Each row is a point. Each table stands for the endless flat space through its points: a line for two points, a plane for three, and so on. The two share one point or none. Which?

First (2 x 4):
[[ 0.02  0.08 -0.05  0.17]
 [ 0.12  0.00 -0.05  0.25]]
Second (3 x 4):
[[-0.09  0.06 -0.15  0.13]
 [-0.04  0.09 -0.25  0.21]
 [ 0.25  0.21 -0.11  0.26]]
They share: no point

First (2 x 9):
[[-0.35  0.29 -0.15  0.04 -0.08 -0.07 -0.13  0.14 -0.21]
 [-0.39  0.33 -0.22  0.03 -0.14 -0.08 -0.17  0.18 -0.19]]
Second (2 x 9):
[[-0.39  0.07 -0.14 -0.10 -0.03 -0.32  0.07  0.08 -0.26]
 [-0.37  0.12 -0.10 -0.06  0.01 -0.25  0.02  0.06 -0.24]]
They share: no point

First (3 x 12):
[[ 0.06 -0.04 -0.05  0.13 -0.10 -0.22  0.25  0.18  0.02  0.00  0.19 -0.06]
 [ 0.28  0.22  0.09  0.10 -0.45 -0.27  0.01  0.06  0.31  0.31  0.33 -0.16]
 [ 0.27  0.11 -0.08  0.22 -0.25 -0.19  0.16  0.18  0.08  0.21  0.34 -0.09]]
Second (4 x 12):
[[ 0.16  0.07  0.25  0.01 -0.31 -0.23  0.17  0.19  0.38 -0.19 -0.11 -0.16]
 [ 0.16 -0.01  0.03 -0.05 -0.11 -0.11  0.07  0.19  0.18  0.39  0.57  0.02]
 [ 0.10  0.15  0.26  0.13 -0.37 -0.36  0.24  0.25  0.44 -0.23 -0.16 -0.29]
 [ 0.16 -0.05  0.12 -0.08 -0.21 -0.10  0.07  0.09  0.18  0.08  0.21  0.01]]
They share: no point

First (3 x 20):
[[ 0.19 -0.39 -0.15 -0.17 -0.23  0.12 -0.21  0.08  0.09  0.20  0.18 -0.19
  -0.17  0.13  0.11 -0.27  0.22  0.08 -0.11 -0.10]
 [ 0.07 -0.23 -0.19 -0.15 -0.06 -0.09 -0.44  0.30 -0.17  0.22 -0.06 -0.08
  -0.23 -0.01  0.06 -0.16  0.32  0.23 -0.20 -0.21]
 [ 0.22 -0.44 -0.13 -0.17 -0.30  0.19 -0.11  0.00  0.20  0.19  0.27 -0.24
  -0.13  0.18  0.13 -0.30  0.18  0.01 -0.06 -0.06]]
Second (3 x 20):
[[ 0.18 -0.22 -0.38 -0.33 -0.40 -0.30 -0.10  0.12  0.17  0.48  0.04 -0.21
  -0.11 -0.09  0.10 -0.32  0.44 -0.04 -0.28  0.09]
 [-0.01 -0.25 -0.01 -0.06 -0.10  0.05 -0.30  0.21 -0.06  0.13  0.04 -0.29
  -0.21  0.01  0.10  0.00  0.21  0.17  0.04 -0.29]
 [ 0.14 -0.25 -0.31 -0.36 -0.35 -0.25 -0.10  0.06  0.14  0.43 -0.01 -0.14
  -0.16 -0.04  0.10 -0.30  0.41  0.02 -0.26  0.06]]
They share: no point

First (4 x 24):
[[-0.23 -0.14 -0.30 -0.14  0.05 -0.28 -0.28 -0.46  0.15 -0.09  0.03 -0.32
  -0.17  0.19 -0.17  0.54 -0.17  0.02  0.00 -0.01 -0.16 -0.12 -0.30  0.15]
 [-0.10  0.13  0.01  0.00  0.26 -0.12 -0.17 -0.08 -0.01 -0.19 -0.01 -0.13
  -0.19  0.01 -0.02  0.29 -0.08 -0.06 -0.29 -0.31  0.15  0.19 -0.06  0.00]
 [-0.09  0.18  0.00  0.03  0.27 -0.09 -0.13 -0.07 -0.01 -0.19  0.12 -0.15
  -0.23 -0.11  0.12  0.33 -0.16 -0.11 -0.34 -0.28  0.18  0.31 -0.01 -0.06]
 [-0.09 -0.12 -0.20 -0.22  0.27 -0.44 -0.38 -0.42  0.19 -0.09 -0.33 -0.10
  -0.13  0.39 -0.43  0.28 -0.11 -0.06  0.06 -0.13 -0.02 -0.34 -0.46  0.09]]
Second (5 x 24):
[[-0.06 -0.20 -0.22  0.23  0.09 -0.42 -0.26 -0.50  0.17 -0.54 -0.48 -0.44
  -0.18  0.33 -0.29  0.48  0.24  0.11 -0.11 -0.12  0.24  0.28 -0.47 -0.12]
 [-0.13  0.12 -0.07 -0.21  0.33 -0.22 -0.37 -0.01  0.10 -0.10  0.00 -0.13
  -0.02  0.05 -0.36  0.29 -0.19  0.01 -0.11 -0.36  0.03 -0.18 -0.27  0.20]
 [-0.16  0.04 -0.21 -0.11  0.32 -0.22 -0.43  0.05  0.12 -0.18  0.11 -0.31
   0.06  0.03 -0.45  0.45 -0.22  0.23 -0.20 -0.32 -0.05 -0.19 -0.38  0.20]
 [-0.15  0.16  0.03 -0.38  0.42 -0.08 -0.27  0.04 -0.05  0.24  0.12  0.20
  -0.15  0.15 -0.17  0.09 -0.37 -0.13 -0.21 -0.31 -0.15 -0.44 -0.01  0.20]
 [-0.06  0.06 -0.01 -0.09  0.22 -0.38 -0.27 -0.29  0.14 -0.28 -0.35 -0.19
  -0.08  0.11 -0.29  0.29  0.08 -0.11  0.00 -0.38  0.23  0.11 -0.32  0.08]]
They share: [-0.10  0.01 -0.07 -0.10  0.26 -0.26 -0.27 -0.22  0.07 -0.15 -0.19 -0.11
 -0.15  0.21 -0.24  0.27 -0.06 -0.04 -0.13 -0.25  0.07 -0.07 -0.24  0.06]

First (4 x 24):
[[-0.08  0.13  0.22  0.05  0.14 -0.05  0.02  0.13 -0.30 -0.31 -0.26 -0.14
  -0.27  0.06 -0.24 -0.15  0.05 -0.32  0.03 -0.04  0.41 -0.37 -0.21 -0.19]
 [-0.06  0.32  0.17 -0.28 -0.09  0.17  0.28 -0.16 -0.16 -0.03 -0.23  0.06
  -0.19  0.59  0.06  0.41 -0.24 -0.10  0.37 -0.28  0.26 -0.12 -0.12 -0.10]
 [-0.13  0.19  0.17  0.08  0.13 -0.06  0.05  0.22 -0.34 -0.31 -0.29 -0.07
  -0.35  0.03 -0.27 -0.26  0.06 -0.36 -0.03  0.06  0.49 -0.49 -0.16 -0.22]
 [-0.04  0.09  0.17 -0.14  0.09  0.09  0.20 -0.22 -0.06 -0.12 -0.31 -0.17
  -0.12  0.41 -0.04  0.48 -0.01 -0.22  0.29 -0.45  0.17  0.01 -0.23  0.08]]
Second (4 x 24):
[[-0.13  0.34  0.41 -0.20  0.06  0.05 -0.09 -0.30 -0.04  0.02 -0.28 -0.08
  -0.39  0.17  0.07  0.21  0.09 -0.27  0.27 -0.23  0.40 -0.11 -0.42 -0.24]
 [ 0.01 -0.03  0.10 -0.02  0.05  0.06  0.11 -0.02 -0.20 -0.41 -0.26 -0.17
   0.01  0.23 -0.37  0.31  0.02 -0.24  0.26 -0.14  0.29 -0.14 -0.35 -0.24]
 [-0.20  0.45  0.23 -0.28  0.08 -0.01 -0.02 -0.30  0.03  0.04 -0.20 -0.15
  -0.44  0.15  0.22  0.04 -0.07 -0.36  0.23 -0.28  0.33 -0.22 -0.15 -0.07]
 [-0.11  0.22 -0.11 -0.20  0.02 -0.03  0.17 -0.10  0.00 -0.32 -0.10 -0.28
  -0.05  0.19 -0.11  0.05 -0.05 -0.37  0.31 -0.13  0.26 -0.35 -0.08 -0.12]]
They share: no point

First (5 x 24):
[[-0.12  0.45 -0.37  0.34 -0.07  0.12 -0.15 -0.22  0.21  0.05 -0.27  0.25
  -0.06 -0.40 -0.01  0.11  0.15  0.25 -0.02 -0.01 -0.22 -0.38 -0.08  0.07]
 [-0.12  0.31 -0.08  0.39 -0.06  0.14 -0.11 -0.20  0.15  0.13 -0.07  0.31
  -0.02 -0.31  0.08  0.33 -0.02  0.28  0.02  0.00 -0.20 -0.36  0.01  0.17]
 [-0.19  0.18  0.03  0.32 -0.19  0.07 -0.38 -0.24  0.19  0.41 -0.03  0.48
  -0.01 -0.26  0.39  0.31 -0.13  0.04 -0.11  0.17  0.01 -0.22  0.15  0.33]
 [-0.36  0.15  0.41  0.23 -0.01  0.39 -0.09 -0.37  0.14  0.31  0.19  0.24
   0.40 -0.04  0.25  0.60 -0.26  0.11 -0.16  0.27  0.14 -0.02  0.06  0.19]
 [-0.39  0.14  0.17  0.00 -0.05  0.31 -0.16 -0.28  0.29  0.37 -0.05  0.04
   0.47  0.08  0.27  0.27  0.05  0.06 -0.23  0.55  0.19  0.16 -0.19  0.13]]
Second (3 x 24):
[[-0.25  0.10 -0.12  0.30  0.02  0.05 -0.09 -0.23  0.12  0.30 -0.15  0.41
   0.07 -0.19  0.13  0.19 -0.09  0.11 -0.12  0.29  0.16 -0.05 -0.04  0.17]
 [-0.23  0.32  0.06  0.20 -0.20  0.27 -0.35 -0.16  0.30  0.21 -0.06  0.12
   0.09 -0.25  0.33  0.29  0.10  0.23 -0.01  0.20 -0.18 -0.27 -0.06  0.25]
 [-0.42  0.18  0.17  0.24 -0.19  0.39 -0.48  0.02  0.28  0.09 -0.07  0.08
  -0.10 -0.46  0.51  0.25  0.05  0.39  0.18  0.34 -0.07 -0.26 -0.13  0.40]]
They share: [-0.21  0.24 -0.04  0.24 -0.10  0.15 -0.21 -0.22  0.22  0.27 -0.10  0.26
  0.11 -0.19  0.21  0.25  0.02  0.15 -0.09  0.22 -0.04 -0.17 -0.04  0.19]

First (4 x 24):
[[ 0.53  0.07  0.32  0.21  0.43 -0.06 -0.33 -0.14  0.31 -0.36  0.15  0.05
  -0.34 -0.24  0.25 -0.14  0.10 -0.16  0.01 -0.29  0.19 -0.38  0.21  0.27]
 [ 0.00  0.32  0.11  0.30  0.08  0.30  0.04  0.16  0.14  0.06  0.37  0.14
  -0.07  0.02  0.22 -0.06  0.32 -0.09  0.03 -0.01  0.06  0.23  0.31  0.06]
 [ 0.23  0.27  0.22  0.20  0.18  0.19 -0.20 -0.02  0.22 -0.20  0.19 -0.02
  -0.31 -0.08  0.33 -0.11  0.24 -0.04 -0.12 -0.14  0.23 -0.17  0.18  0.20]
 [ 0.23  0.22  0.17  0.26  0.23  0.19 -0.28  0.21  0.06 -0.26  0.40  0.15
  -0.24 -0.24  0.15  0.06  0.15 -0.26  0.16 -0.24  0.09 -0.13  0.56  0.27]]
Second (2 x 24):
[[ 0.40  0.10  0.12  0.30  0.19 -0.03 -0.24 -0.09  0.17 -0.23  0.32  0.06
  -0.12 -0.18  0.24 -0.15  0.30 -0.09 -0.15  0.04  0.12 -0.01  0.04 -0.08]
 [ 0.34  0.16  0.18  0.26  0.22  0.02 -0.17 -0.09  0.21 -0.17  0.29  0.08
  -0.12 -0.13  0.27 -0.16  0.30 -0.07 -0.09 -0.01  0.14  0.03  0.10 -0.01]]
They share: no point
